Every row gives one point. Before rounding, the points of a table are all equally far from one centre. They may lie mostly on one side of it. Write the centre, to within rounding.
In the rows, zero is written as 128.

Points (9 x 2)
[[ 76 123]
 [118 179]
 [110 181]
 [105 181]
 [131 171]
 [ 93 179]
 [139 128]
 [111 181]
 [109 181]]
Centre: [106 144]

Points (8 x 4)
[[133 140 131  59]
 [100 127 129  68]
 [156  86 115  95]
 [121 110  89  94]
 [ 92 156 141  69]
 [ 58 173 173 145]
 [137 186 104  90]
 [132 206 116 105]]
Centre: [131 140 152 140]

Points (15 x 8)
[[168  91 121 186 169 170 165  99]
 [146 123  85 148 163 149 133  98]
 [162  79  84 179 137 153 123 121]
 [179 143  80 162 129 207 112 121]
 [190  74  93 192 138 163 143 117]
 [167  97  95 159 102 137 108  81]
 [199  83  60 146 128 135 140 104]
 [184  77  99 175 124 161 168  71]
 [164 118  89 152 148 131 189 116]
 [140  95  74 141  90 137 151 106]
 [174 148  95 175 129 173 141  92]
 [166 100  63 161 148 156 137 123]
 [184 133  99 163 136 162 149  65]
 [182  84  92 158 157 122 160 102]
 [164 104  66 164 140 150 134 135]]
Centre: [186  97 141 105 119 180 145 128]

Points (17 x 11)
[[142 171 184 134 102 156 116  83 164  62 117]
 [113 148 203 118 100 129 119  91 138  41 129]
 [126 108 175 103 107 119 104  77 139  68 133]
 [112 157 163 113 126 159 106  72 160  68 139]
 [139 178 152 124 103 123  97  97 134  52 148]
 [138 164 178 132  70 130 116  95 166  50 104]
 [158 156 180 118 126 145 116 105 144  83 184]
 [123 180 186 113 123 146 129 107 118  60 172]
 [121 158 172  73  75 148  96  78 129  44 147]
 [108 133 199 119 110 159 140  72 149  71 139]
 [162 122 190  63 102 163  91  99 149  77 119]
 [107 177 159 109 110 122 138  67 166  88 135]
 [127 193 151 101 119 146 132 106 142  42 116]
 [123 166 187 125 124 160 137  79 133  64 131]
 [122 177 194 117 118 161 132 104 109  53 124]
 [115 158 172 120 106 113 110  85 133  48 126]
 [121 160 150 132  76 141 153  83 175  70 164]]
Centre: [124 149 165  95  83 148 127 129 143  96 133]

Points (18 x 12)
[[ 96  89 206 124 126 147 121 151 117 140 169 105]
 [138  88 178  68 120 150 136 116 107 173 136 135]
 [116  92 207  88 152 156  88 123 178 169 141 125]
 [ 82  95 169  65 121 174 158 106 160 123 148 147]
 [127  80 172 115 186 159  89 106 114 165 121 140]
 [ 32  85 153  88 124 144 142 106 174 152 139 129]
 [120  97 210  91 115 154  86  91 131 132 151 140]
 [ 95  87 187  60 102 130 115 101 174 129 118 128]
 [ 93  85 171 110 134 164  96 121  89 143 147 158]
 [ 79 121 197  96 148  89 140 135  96 176 124 190]
 [110  88 210  86 130 128 108 129 123 168 171 151]
 [ 80 159 210  72 164 152  90 126 158 170 154 135]
 [ 66  88 211 101 139 159 157  85 154 131 156 114]
 [ 99  77 183 103 103 174 130  95 130 112 144 128]
 [106  99 203  85 121 169 151 103 185 162 168 126]
 [ 59 108 183  96  79 135 120  71 123 165 145 141]
 [ 61  93 179  62 147 140 129  74 158 176 147 138]
 [103  85 228  91 119 138 124  85 151 153 111 108]]
Centre: [103 140 162 128 141 123 135 109 149 149 127 137]
